Each row is a point. The ring and each string are closed loops that go straight from each point to the next, and from the last back to the first. Before rounding, they use only three directions, however many columns there are. How many times does the string pass through the ring? Passing back the other way cancels.

Ring (8 x 4):
|  76 |  26 |  10 | -35 |
|  60 |  12 |  10 | -51 |
|  27 |   2 |   8 | -38 |
| -28 |  -7 |   8 |   8 |
| -46 |  -2 |   3 |  34 |
| -32 |  16 |  -9 |  38 |
|   3 |  28 | -11 |  22 |
|  54 |  32 |   1 | -10 |
String, 21 rows:
| -24 |  34 | -32 |  35 |
| -31 |  23 | -24 |  29 |
|  -7 |  14 |  -7 |   8 |
|  -9 |   4 |  16 |  25 |
|   6 |  10 |   7 |   5 |
| -19 |  -1 |  18 |  29 |
| -59 | -11 |  19 |  54 |
| -82 |  -6 |  -6 |  52 |
| -63 |   5 | -17 |  37 |
| -45 |  13 | -21 |  28 |
| -67 |  21 | -32 |  54 |
| -35 |  25 | -20 |  48 |
| -11 |  41 | -39 |  24 |
|  17 |  36 | -24 |   2 |
|  40 |  43 | -19 |   2 |
|  56 |  43 |  -9 |  -4 |
|  52 |  42 | -18 | -17 |
|  36 |  30 | -10 | -12 |
|  25 |  17 |  10 |   5 |
|  25 |  24 |   7 |  17 |
|   6 |  36 | -15 |  31 |
Times through: 2
String:
|   3 |   3 |  -6 | -29 |
| -20 |  -7 |  -5 | -26 |
| -15 |   1 |  -4 | -10 |
|  -3 |   7 |  -1 |  -4 |
|  -9 |   6 |   1 |   3 |
| -44 |   0 | -10 |  14 |
| -69 |  -7 |  -2 |  41 |
| -86 | -11 |   6 |  67 |
| -41 |  -4 |  20 |  53 |
| -20 |   6 |   8 |  30 |
| -11 |  17 | -13 |   9 |
|   2 |  15 |  -2 |   6 |
|   0 |  11 |  10 |  22 |
| -21 |  21 |  -1 |  51 |
|  -9 |  29 | -10 |  42 |
|  13 |  17 |  10 |  19 |
|  18 |  22 |  -3 |   3 |
|  29 |  34 | -18 |  -7 |
|  31 |  29 | -12 | -12 |
|  30 |  21 |   1 |  -7 |
|  39 |  22 |   3 | -11 |
|  55 |  31 | -10 | -31 |
|  95 |  37 |   1 | -49 |
| 121 |  34 |  15 | -61 |
|  82 |  17 |  28 | -33 |
|  38 |  11 |  19 | -11 |
|  28 |  14 |   7 | -14 |
|  42 |  19 |  -8 | -42 |
|  35 |   9 |  14 | -20 |
|  47 |   2 |  24 | -34 |
|  40 |  -2 |  26 | -32 |
|  20 |   4 |  17 |  -8 |
|  15 |  10 |   3 | -12 |
Times through: 2
